Each row of a before or after table is a point. The points were changed in one or more steps. Then noise was added and the rows were shuffled. The steps act on how far a point lies along the listed directions, d1 being the first. Write out the steps. A step turns or swaps two directions, mirrors them in a line or flattens them onto one, adds a multiple of one to another, or multiplies one. Angles are multiples of 10 degrees, from the lower direction toward the higher: turns from -170 to 170, lines from 10 to 170 but not 90. Use the fewest steps. Two steps may share a direction if one is a turn and the other turns, adds or multiplies; they go together, in the order done. Otherwise the lowest direction goes first.
In the rows, 128 means zero.

Directions:
(1): [ 82 116 175]
(2): [124 194 141]
(3): [177 122 174]
Before, 11 rows:
[[132 129  96]
 [147 185 135]
 [100 128 112]
 [105  88 103]
 [204 194 144]
 [154 104 125]
 [ 69 126 146]
 [169 174  72]
 [136  99 130]
 [103 146 156]
 [145  69 159]]
After (11 x 3):
[[138  55  70]
 [200 237 128]
 [112  58 137]
 [182 172 189]
 [ 97 167 117]
 [136  86 113]
 [156  90 116]
 [139 116 154]
 [145 217 146]
 [ 66 134 125]
 [104 120 150]]
Steps: mirror d1 and d3 in the line at 140 degrees; multiply d2 by 1.6

Directions:
(1): [ 76 141 140 195 183 119 162 109]
(2): [158 175 154 109 156  91  89  62]
(3): [141 106 196 121 137  64 145 177]
Before, 11 rows:
[[163 125 145  88 124  78 115 157]
 [108 111 103 140 127 175 136 136]
 [119 131 127 138 146 134 126 116]
 [131 157 125 146 153 117 103  92]
 [111 138 128 128 101 150 114 133]
 [137 111 143 127 104 109 111 144]
 [107 118 163 136 148 101 150 164]
 [ 99 110 100 153 142 142 154 138]
 [131 149 124 129 137 146 114 114]
 [141 116 135 128 114 103 127 147]
 [ 63  86  87 194 137 194 179 154]]
After, 11 rows:
[[ 33  64 200 252 205  90 241 210]
 [155 109 141 107  89 111 102 152]
 [ 91 116 186 162 172  86 167 171]
 [153 111 139 114 107  98 122 155]
 [104 136 123 155 161 138 134 107]
 [102 176  85 177 167 154 100  52]
 [191 122 119  50  86 104  87 155]
 [ 85 102 147 181 174 100 183 159]
 [115 101 143 147 139 133 147 165]
 [126 129 137 117  92 138 114 144]
 [128 159 108 132 134 164 111 102]]
Steps: multiply d1 by 2.5; add -1.5 times d2 to d3
